Each wall is flat, endless, passes through zero and stands at right angles to its row. A trip goes straight from one point to another. Which walls does it cross, in order?

Walls:
(1): 5 60 -2
(2): 3 16 6
(3): -25 -41 -7
(4): -16 2 -14
(5): -23 31 -5
(6): -37 -4 14
Trips:
-26 -13 -2 to 13 29 -17 => 1, 2, 3, 6
-35 9 -19 to 10 3 -16 => 6, 3, 5
-21 -14 -5 to 10 9 -24 => 6, 1, 3, 2
-19 -52 2 to 54 -24 -7 => 4, 6, 3
36 11 2 to 5 -41 21 => 1, 2, 3, 6
-23 12 19 to 44 17 37 => 4, 6, 5

Walls:
(1): -4 8 -5 -17 -41 11 12 -28
(2): 5 -11 4 -2 -34 14 21 -17
(3): -6 -12 -4 12 22 -15 0 2
(4): 7 19 5 -7 -25 -24 -6 8
(5): -11 -25 4 -13 5 5 4 1
(6): -4 -7 -13 -8 -35 -15 6 30
(7): -8 -12 14 8 0 -30 1 -6
Trips:
5 5 0 6 -31 7 17 -25 to 1 25 35 5 8 17 10 -10 => 6, 4
16 -12 -13 -2 -15 5 6 -17 to -6 -28 17 -15 -10 -14 -19 -30 => 7, 6, 4, 3
8 -25 -23 2 -19 10 10 -21 to 17 -14 17 -9 -6 3 -10 -12 => 6, 7, 4

Walls:
(1): 4 -14 -35 9 -18 0 4 -13 12 10 -2
(2): -7 1 -23 9 4 -27 -11 15 -3 -18 -5
(3): -6 38 1 10 6 21 -14 3 8 -5 -19
(4): -6 38 1 -8 -1 -3 9 -11 -11 -21 26
(5): -1 1 -23 10 13 18 36 2 -17 -9 -5
(6): -38 23 -24 40 -10 6 -3 -4 7 -11 19
(7): 8 19 -4 21 1 -15 12 5 -23 -21 -4
(8): 21 -6 -23 6 5 3 -12 60 -12 17 1
(9): -2 15 -29 0 -28 39 5 -2 16 -21 -9
Trips:
-29 22 15 14 -22 -23 13 16 -14 17 8 to -2 31 -19 5 24 4 -18 4 3 -24 -5 => 5, 9
8 11 -18 -5 9 1 40 12 -11 -7 -19 to -2 17 10 13 -7 -6 -18 38 -6 0 4 => 1, 6, 9, 5
